Each row is a point. To make a cloud, some directions were put in groups of two or more. Within a group, all points are equally far from the middle, so they leave a hole (a ring in 2 directions, a hollow ball in 3). The other directions are filled evenly. Then the cloud was stretched, turned, moved and blurred a little. How many holes are there, and how many directions does each take, smallest first?

Cloud (14 x 2):
array([[ -6, -60],
       [-42, -34],
       [ 32,  17],
       [ 42, -33],
       [  4,  37],
       [ 42, -33],
       [-48, -21],
       [-35, -43],
       [ 31,  17],
       [-42, -33],
       [  8,  35],
       [ 41, -35],
       [ 42, -32],
       [-23, -53]])
Holes: 1 (2)

Cloud:
array([[-49,   3, -20],
       [-39,  44, -55],
       [-36,  56, -49],
       [ 14, -29,  -8],
       [-50,   4, -18],
       [ -7,  28,  50],
       [-50,  26,  25],
       [ 21,  20,  28],
       [  3,  -9, -58],
       [ 22,  18,  29],
       [ 43,  21, -36],
       [ 27,  33,   7],
       [-46, -19,  -7],
       [-49,  33,   4],
       [-41, -45,  21],
       [-27, -37,  -4],
       [-27,  -7, -44],
       [ 44,  18, -47],
       [-18, -60,  34],
       [-43,  22, -41],
       [-48,  23, -28]])
Holes: 1 (2)

Cloud, 19 rows:
array([[ 32, -24,  43],
       [ 14, -49, -19],
       [ 15,  15,  57],
       [-28,  50, -11],
       [ 25,  36,  35],
       [ 20, -48,  30],
       [ 35,  19, -28],
       [ 39,  14, -24],
       [ -2, -50, -29],
       [-60, -18, -38],
       [ 22,  39, -34],
       [-11,  53,  14],
       [-40, -19,  52],
       [ 18, -46,  -8],
       [-24,  44, -38],
       [ 44, -11,  -3],
       [ 23, -42,  37],
       [-49,  -2,  38],
       [ -9, -18, -57]])
Holes: 1 (3)

Cloud, 28 rows:
array([[ 13,  51,  -3,  -2],
       [-44,   0,  10,  -9],
       [-57,  18, -33,  -4],
       [ 10,  17, -24,  39],
       [  4,  -1,  -1, -35],
       [-17,  41, -34, -20],
       [-53,  21,  -2, -12],
       [-45,  12,  25,  32],
       [-15,  15,  44, -14],
       [ 19,   5,   4, -12],
       [-27,  50,  -3,  -7],
       [-50,  -9,  -3,  -5],
       [ 13,  -2, -19, -17],
       [ -9,  15, -56,   1],
       [ -8,  56,  10,  16],
       [-38,  29, -43, -11],
       [-52,  25, -21,  -4],
       [ 25,  20,  -8, -38],
       [  9,  15, -40, -11],
       [ -1,  -5,   3, -24],
       [ -4,  39, -23,   4],
       [-15,  24, -36,  27],
       [-16, -24, -13,   1],
       [-34,   7,  16, -29],
       [  2,  -1, -56,   1],
       [-60,  17, -36,  -6],
       [-31, -13,  21,  33],
       [ -4, -24, -36,  -6]])
Holes: 1 (2)

Cloud:
array([[-25,   3,  17, -20, -15,  16],
       [ -2,  23,  -9,  -3, -26,  17],
       [ 33,   2,  28, -33,  -5,  -6],
       [-26, -31, -23, -35, -11,  31],
       [ -4,   0,   6,  29,   0, -50],
       [  1,  -1, -17, -14, -16, -31],
       [  7, -16,  22, -27, -22, -21],
       [-10, -11,   2, -24, -20, -52],
       [ 13,  28,   9, -24, -26,   3],
       [  1,  28,   6,  12,   3, -28],
       [ -6,  41,  27, -33,   4, -12],
       [-10,  30, -21,  11,   3,   1],
       [ -7,  15, -22,  -1, -21,  28],
       [ 23,  14,   8, -27,  32, -54],
       [ -5,  32,  -4,  27, -27, -27],
       [-39, -10,   2, -17,   9, -43],
       [  1, -22,  47,  18,  22, -39],
       [-27,   6,  -7,  13,   6,  31],
       [  5,   0, -15, -17, -43, -43],
       [ 12, -14,  36, -15, -12, -18],
       [ 28,  28,  -2,  14,  40, -18],
       [-15,  10, -36, -41,  10, -36],
       [ 33,  -5,   9,  13,   3, -26],
       [  0,  14, -17, -34, -18,   6],
       [ 11,   9,   8, -19, -17, -53],
       [-30,  39,   2,  -5, -12, -32],
       [  0,   9,  -9,  12,  18, -41],
       [ 39,  -7,  25, -41, -13,  26],
       [-26, -15,   9,  33,   2, -33],
       [ -8,  17, -14,  -1,  31, -23],
       [  6, -21, -14,  30,   4,   4],
       [ -3,   5,  14,  43,  -3, -44],
       [  5, -17,  60, -28,  -5,   3],
       [ 15, -19,  25, -12,  11,  29],
       [ 19,  -6,   3,  -9,  39, -23],
       [ 39,  11, -23,  14,   8, -15],
       [-27, -16,  18,  22, -17,  -3],
       [-19, -34,   1, -32,  34, -32],
       [-15,  23,  -2,  26, -33,  24],
       [-30,  18,  -4, -23,  18,   6],
       [ 14,   5,  48, -28,  -2,  -1],
       [  5,  -7, -14,  -4,   2,  12],
       [  1,  14,  15,  46,   6, -45],
       [-11,   6,  33, -41,  31,   5],
       [-27,  28,   3, -31,  -9,  -8],
       [  2, -22,  33,  35,  16, -21],
       [-20,   8,  28,  32,  27,  18],
       [  2,  -6,  33, -31,  37,   7],
       [ 34,  18,  -2,  -7,  -7,  14],
       [-11, -14,  39,  26,  37,  11]])
Holes: 0

Cloud, 79 rows:
array([[-20,   0,  47, -21,  -6,  -5, -24, -12],
       [ 15,  11,  18, -21,  30,   0, -39,   0],
       [-22,   1,  10,  -1,   5, -17,  47, -22],
       [ -8,  -6,  23, -29,  16,   0,  10, -45],
       [  9,  10,  12, -34,  29,  27,   0,  25],
       [ -7,  -9,  29,  34,  18,  -9, -14,  -6],
       [ 14, -39,  30, -22, -29,  20,   0, -30],
       [ 16, -60,  -2,  13,  17, -14, -36, -19],
       [ -2, -10, -30, -20, -14,  -6, -21,  26],
       [ 43, -23,   2, -32,  10,   1, -25,  25],
       [-24,  20,  20,   2, -28,  -3, -11, -16],
       [ 15, -42,  57,  -3,   4, -14,  -6, -13],
       [ -4,   1, -16, -19, -20, -21, -11,  -1],
       [ 24,  14,  -2, -31,  24, -17,  18,  -8],
       [ -5,  13,  35, -12,  39,  18,  41,  14],
       [-26,  -3,  24, -16,  25, -21,  52,   3],
       [-15, -44, -11,   9,  12,  23,  29, -17],
       [-43, -20, -20,   2,  38,   5,  23,  16],
       [-26,  -9,  23, -11,  54, -29,  32,  19],
       [ -7, -29,  26, -33,  16,   5, -29, -12],
       [ 22,   2,  24, -22,  16,  20, -31,  -7],
       [ 30,  -6,   8, -22, -17,   7,  43, -16],
       [  7,   0, -27,  11,  24,  -4,  22,  37],
       [ 23,  19,  16, -46,  16, -19,  13,  15],
       [ 17, -52,  12,  23,   8,  11,   2,   3],
       [  1,   2,  20,  -7,  12,  48,  15, -12],
       [  9,  26,   9,  14,  29, -17, -23,  23],
       [-15,  -5,  -5,  -6,  39, -38,  31,  24],
       [  9, -46,  13,  21,  10, -42, -15,  23],
       [-18, -12, -19, -21,  -2, -29, -28,  14],
       [ -4, -19,  35, -24,  -3,  30, -20,  -3],
       [-28, -33,   9, -10,  22,  12, -38,  20],
       [-19, -25,  18, -25,  21,  34,  11,  39],
       [ 35,  -2,  -7,   9,  36,  -4,  21,  -3],
       [-22,  27,  25,  -8,  38, -30,  16,  56],
       [ 14,  -5,   2, -23,   2,  17,  -2,  52],
       [ -7, -14,  39,  -3,  -9,  20, -26,  -3],
       [ -3, -16,  25,  -6, -28,   7, -32,  -4],
       [ -8,   4,   4, -12,  27, -16, -50,  -7],
       [  1,   8,  -1,   0,  51, -20,  24,  47],
       [-30,  22,  19, -45,  -1,  -9,  17,  30],
       [ -3, -12, -13,  11, -16,  41,   7,  -8],
       [ -8,   8,  13,   9,  45, -40,   6,  59],
       [-17, -34,  20, -35,  42,  -8,  24,   2],
       [ 11,   7,  35, -26,  18,  31,  -5,  10],
       [  3, -21,  14, -27,  11,  12,  52,  -9],
       [-14, -30,  45,  28,  -4,   4,   3,   0],
       [-13,   7,  20,  19,   2, -20, -29,  20],
       [ 33,   7,   7,  16,  20,  23,  29, -19],
       [ 28,  22,  21, -43, -21,   2,  18,  16],
       [ 12, -45,   8,  12, -25,  -4,  16, -12],
       [ 15, -36,   7,  -7,  27,  21,  33,  -3],
       [-18,  -6,  22, -55,  31,  17,  -1,  25],
       [ 24,  -7,  32, -23,  19,  -1, -15, -34],
       [ -3,  10,  42, -17,   1,  -4, -30, -24],
       [-39,   6,  32,  11, -13, -12,  35,  17],
       [ 55,   0,  20,  -6, -14,  -1, -22, -34],
       [-48,   1,  17,  11,  19, -16,  19,  11],
       [ 27, -42,  25,  -7,   8,  19,  13, -28],
       [ 12, -15,  -6,  13,   9, -49, -17,  -5],
       [  1,   7,  13,  -1,   4,   5,  51,  31],
       [-15,  13,  27, -30, -33, -11,   9,  30],
       [-22, -25,  37,   3,  31,  13, -15,  18],
       [ 24, -44,   6, -42,  20,   4,  11,  28],
       [-16,  -3,   9, -16,   5,  37, -14, -28],
       [ 28,   1,  16,  -4, -14,  36, -15,  -3],
       [ 33,  15,  -1, -37,  -5,  27,   4,  -3],
       [-11, -14,  14, -25, -20,  -9,  38, -16],
       [  6,  13,  24, -17,  16, -28,  48,   5],
       [ 20,   0,  22,  -1,   6,  37,   0,   6],
       [-38,  23,  24,   1,  -3, -14,  31,  23],
       [ -1,  19,  37, -28,   5, -42, -13,   6],
       [ 12,  -4,  16,  35,   2, -34,   1, -23],
       [ 13, -50,  40,  17,  -8, -15,   6,  12],
       [-18, -47,   9,  10,  39,   9,   6, -17],
       [-21, -16,  -7, -26,  19, -26,  15,  -5],
       [ 28,  14, -15, -37,  12, -15,  -7,  26],
       [-22, -33,   8,  36,  18, -27, -14,  13],
       [-23,   9,  11, -25, -12,  19,  27,  29]])
Holes: 2 (2, 4)

Cloud (103 x 9):
array([[ -1, -32,  -7, -11, -43,  19, -13,  11, -29],
       [ -4, -34,  25, -23,  11,   2,  18,  -4,  -7],
       [-21, -22, -40,   6,  17, -42,  16, -12, -17],
       [  1, -10,  25,  -6, -33,  22, -25,  12, -10],
       [ -3,   1, -18,  15,  15,  17,  -5,  42,   2],
       [  7, -42,   3, -19,   1,   0, -15, -11,   4],
       [ -9,  -5,  14,  12,  -5, -24,  29,   8,  32],
       [  5, -31,   0,  -8,  22,  21,  -7, -27,  -1],
       [ -4,  -4, -25, -30, -35,  12,  10,  36, -21],
       [ -5, -31, -13, -17, -25,  -2, -12, -29,   1],
       [  3,  21, -14,  36,   1,   5, -20,  -8, -19],
       [  8, -31,   2,   1,  10, -35,  25,  35,   6],
       [ -7, -22,   9,   0, -23, -33,  18, -39, -15],
       [-12, -35,  13, -31,   1,  -4,  10,  -2,   4],
       [-15,  -3,  25, -16, -10,  -8, -15,  47, -23],
       [  2, -14,  16, -14,  30, -32, -38,   5,  -6],
       [-14, -34,   0,  24,   5,  13, -31,  32, -17],
       [  2,   8,  -5,  -3,   4,  38, -45,   5, -17],
       [ -2, -31, -14,   7, -35,   5,  34,  14, -30],
       [-21,  -5,  -4, -16, -32,  25, -36,  32,   1],
       [ -3,  12,   1,  30,  -7,   4, -52,  -2,   3],
       [-21, -15,  -4,  10,  10,  20, -10,  48,  -1],
       [  8,  25,  24,  -4, -21, -18, -36,   5,  -7],
       [-18, -10, -37,   1, -40, -30,  -6,   1, -51],
       [-21,  -7, -12, -30, -49, -16,  -8,  11, -41],
       [  9,  18,  31, -12, -21,  15, -28,  29,   5],
       [  6,  -2, -17,  33,  18,  19,  22,  12,  -5],
       [-17,  14,   6,  39,  13,   4, -12,  27,  -7],
       [ -3, -13, -15,   2, -52, -21,   8,  27, -12],
       [-31,   4,  22,  28,  -4,   2, -30,   3, -15],
       [ -5,  -7,   5,  35, -10,  -1, -49, -24,   1],
       [  6, -29, -13, -44,  -1, -14,   6,  12, -23],
       [-30, -14,   8, -31,  21, -23,  32,  21, -12],
       [-30, -10, -29, -10,  21,  -5,   3,  35, -25],
       [  1,  11, -26,  38,  -3,  -9,   5, -12, -38],
       [  6, -10,  23,  10, -35, -22, -30,  23, -20],
       [ -7,  15,  24,  12,   9,   1,  26,  -5, -32],
       [-14, -28,  17, -47,   7,   3,  12,   1,  -6],
       [-42,  14,  10,  -2, -18, -24,  17,  -5, -14],
       [ -7,   0,  19,  17,  36,  38,  -8,  -3,  -6],
       [-13, -24, -38,  -4, -41,  21,  11,   3, -32],
       [-16, -13, -30,  10, -34, -47, -30,   7, -27],
       [ 18,  -8,  37, -10,  29, -17,  -7, -19,  -3],
       [ -7,  26,   8,  22,  -3,  -4, -27, -28, -18],
       [-10, -11, -52,  13, -43,   1,   4,   6, -16],
       [  2, -49,  13,   8,  -3, -18,  32,   3, -34],
       [ -4, -21,  -2,  29,  12,  -1,  11, -42,  14],
       [-22, -19, -31,  -4, -34, -51,   1, -16, -31],
       [  5,  11,  33,   0,   2,  13,   6,  47,   7],
       [ -3,  23,  25,  17,  -9, -23, -39,  10,  -8],
       [-18,   6,  29, -33, -18, -20, -35,  -2,  -1],
       [ -6, -40,   5, -33,   1,  15,   1,  20, -10],
       [-19,  34, -12,  25,   4, -15, -12,  -5,   7],
       [ -3,  -7,  13,  -2,  48,  17, -41,  10,   4],
       [ 17,  -7,  21,  34,  36, -45, -19, -21,   2],
       [-15,   8,  39, -21,  -3, -28, -26,  15,  20],
       [-13,   3,  15,  28,  49,  -7,  -6, -13,  25],
       [  4,  10,  -9,   6, -19, -31, -39, -26, -24],
       [-23,  24,  27,  -1,  43, -32,   2,  13,  24],
       [-29, -40, -14,  27,  11, -17,  10, -22,   1],
       [  5,   6, -23, -13, -23, -40,  18, -24, -10],
       [-12, -18, -21,   2, -28, -19,  23,  -1, -59],
       [ 19,  15,   5,  30,  -2, -14,  -8, -13, -37],
       [-26,  13, -36, -21,  13, -27, -23,   6,   5],
       [-12,  -3,  31,  -7,  39, -13,  17, -22, -12],
       [ -1, -39,   6,  25,  19,  -6,  32,  23,  15],
       [-17,  -9,   2,  40, -26,   9,  12,  -2,   4],
       [ 14, -29,  43,   6,  22,  -5,   5,  -4,  13],
       [-18, -17, -42,  -3, -32,  26,  -6, -14, -40],
       [ 20, -12,  -3,  26,  41, -27, -17, -17, -17],
       [ -6, -45, -38,  20,   5, -13, -18,  24, -34],
       [  0,  15,  19,  10,   1,   8,   3, -23,  32],
       [ -3, -22, -10, -29,  18,   5, -24,  32,  21],
       [  6, -35,  11,  23,  27,  -7,  -9,  32,  28],
       [-16,  23,   3,  -3, -27, -20,  36,  -7,  -3],
       [ -1,   3, -13,  24, -26,   8,  28,  21,  -1],
       [-13, -45,   3,   3,  13,  -5,  -4,  19,  19],
       [ 26, -12,  26,  31,  39, -41, -11, -15,  -4],
       [-30, -24, -26, -30,  23,  -4, -29,  22,   3],
       [  4, -16,  -4,  45,  13,   9,   4,  36,   2],
       [ -1, -13, -11, -26, -56, -11, -17,  -8, -28],
       [-18, -25,  14,  -4,  14, -50,   4,  25,   3],
       [ 15,  -9,  29,   2, -22,  21,  -3, -12, -26],
       [ -6, -15, -19,  38,  37,  -4,  27,   0, -12],
       [-33,  -6,   5,  32,  -7,  -5, -17,   6,  19],
       [-31,  -7,  -1, -45,  -3, -23,  33,  -1,  -1],
       [ -4,   2,  15,  -6,   8,  -4, -27,  22,  46],
       [  9,  -9, -17,  -2,  28, -21, -20,  11, -29],
       [ -2, -11,   8,   7,  35, -23,  11, -39, -20],
       [  6,  11,   6,   1,  50, -11, -18,   9,  -8],
       [ 22, -14, -16,  -9,  25,  10, -13, -10,   9],
       [-22,   8,  36, -21, -27, -13, -23,  14,   2],
       [ -8, -11,  19,  11,  -2,  31,  27,  15,  -6],
       [ 29,   4,   2,  15, -29, -34, -12, -35, -13],
       [ -6,  23,  36, -12, -23,  20,   6, -13, -10],
       [  3,   3,  -2,   5,  50,  -2, -25, -12,   4],
       [-29,  11,  -7, -21, -19,   1, -60,   5, -24],
       [  2,  10,  15,   8, -18,  20, -40,  -5,  17],
       [-17,  -2,   6,  21,  16,  33,  22,  20,   0],
       [ -1,  44,  -3, -13, -14, -10,  -6,   3, -20],
       [-10,   9,  -4,   1, -25, -20,  40, -10,  11],
       [ -2, -29,  -7,  14,  23,   3, -41,  32, -13],
       [-14, -22,   7, -42,   8,   1,  35,  -4, -15]])
Holes: 3 (2, 2, 4)
